Each row of a before or after table is a point. One or more steps were done to the points. Then noise was added and the rows were shuffled. The steps act on columns, c1 being the first. Name the steps. A step turns or swaps two columns, mirrors them in a line or flattens them onto one, adds a multiple of one to another, or multiplies or shifts one. Angles are multiples of 10 degrees, from the lower column toward the higher: turns from -170 to 170, lines from 10 to 170 but not 90. Use the fewest steps. Two steps may share a column if one is a turn and the other turns, adds or multiplies; they go together, in the order done. Otherwise the lowest column goes first.

Before (10 x 3):
[[ -6 -11  16]
 [  9  -9   3]
 [ -6 -11  -7]
 [  2   2  12]
 [ -2  -4  19]
 [ -5  24  18]
 [ -6   6 -14]
 [ -6  -2  26]
 [  8 -18 -16]
 [ 24  22 -10]]
After, 10 rows:
[[-16   0  26]
 [-10  25  19]
 [-16   7 -14]
 [ 60  22 -11]
 [  7   2  11]
 [ 20 -19 -15]
 [-14 -12  -7]
 [-15 -11  16]
 [ -4  -3  20]
 [ 24  -9   5]]
Steps: multiply c1 by 2.5

Before, 12 rows:
[[ -7 -19   4  16  -3   2  26  -3]
 [  5   4   3  24  51 -14 -20   9]
 [ 20  15  -2   4   4   4 -16  -6]
 [  5   3  -7  11  -5 -19  -4  -6]
 [-17   2   1   0 -20  -1 -10  12]
 [ -7  -5 -12  -1  -6  -1   2   0]
 [ 22   9  20  -5   9  -3   5  41]
 [ 28 -18 -26 -19   5 -16  10  25]
 [ -4  -5  19  60  20  25 -11   8]
 [ 18 -32  17  14 -10  -8  -5 -12]
 [ -8  15   8   6 -20  -1  -2 -14]
 [  3 -22 -21  27 -29  -4  29  13]]
After (12 x 8):
[[  0   2  11   0 -19  -3 -12   3]
 [ -2 -17  14 -18   4 -13  10  32]
 [  0   2  -7  11  -5 -18  -3   3]
 [ -1 -24   6  27 -30  -2  28  23]
 [  0 -32  -6  16 -11  -9  -5 -21]
 [  1   9  45  -5   8  -4   6  -2]
 [ -2  -5  13  60  21  26 -11 -17]
 [  0   3   9  25  50 -16 -21   0]
 [  0  17  -6   3   4   6 -16  -1]
 [ -1  -6  -4   0  -7  -2   1  10]
 [ -2 -21  -2  16  -2   2  25  -5]
 [  0  14 -10   6 -21   0  -2 -11]]
Steps: multiply c1 by 0; turn c3 and c8 by -70 degrees

Before (12 x 12):
[[ 15 -21 -13  -6   0 -19   1   3  25  -8  14  -6]
 [ 27  12  22  -3  16 -27   2   9 -18   6  -2 -16]
 [ 20  -1  -4   3   7 -56  23  18 -29  14  -7  -9]
 [ 23   4  -4  -3   8 -17  24  48 -35  11 -20 -36]
 [ -1 -29  -1  -2 -14  18 -11  12   9  21  -7  29]
 [ 10  36 -13  -1  14 -42   8  34 -19   6   0 -16]
 [-12 -26  16  15 -32  -2  -4  15  15   1  16   3]
 [ -2 -13 -15   8  17 -26  -5   2 -22 -26  22  -7]
 [ 14 -23 -20  17 -27  -9 -29  -9   3  -1  26  -4]
 [ 13 -14 -11  18 -24  -9  -8  -9  10 -32   0  13]
 [ 13 -20 -12  13 -30  12   8  -8   5 -11  43  18]
 [ -3 -21   7 -34 -40   6  -3  15  -5  11  -4   7]]
After:
[[ 13 -14  15  17 -22  -2  -4  -9  11 -33   9  15]
 [ 26   3  -8  -4   1 -19 -12  46 -36  11 -29 -29]
 [-12 -26  35  16  -2  13  14  15  15   1  10  -3]
 [ 26  11  -2  -2  26 -32  -1  10 -19   6  -2 -14]
 [ 14 -22  13  16 -31   1  15  -9   4   1  37 -11]
 [  8  35 -18   0  -5 -60   3  33 -18   8  -9 -18]
 [ 20  -1  -9   4   0 -55   2  19 -30  15 -24  -9]
 [ -5 -21  39 -35 -12  17  -6  16  -4  11   2  11]
 [ 16 -21  -8  -6 -11  -8  14   3  26  -9   3 -13]
 [ 13 -20  20  11 -25  22  43  -7   6 -10   8  -4]
 [ -2 -29  11  -1  -7  32 -11  13   9  21   9  33]
 [ -2 -13 -24   5  -5 -19  19   1 -22 -25  12 -16]]
Steps: add -0.5 times c2 to c6; turn c3 and c5 by 60 degrees; turn c7 and c11 by -70 degrees; add -0.5 times c7 to c12
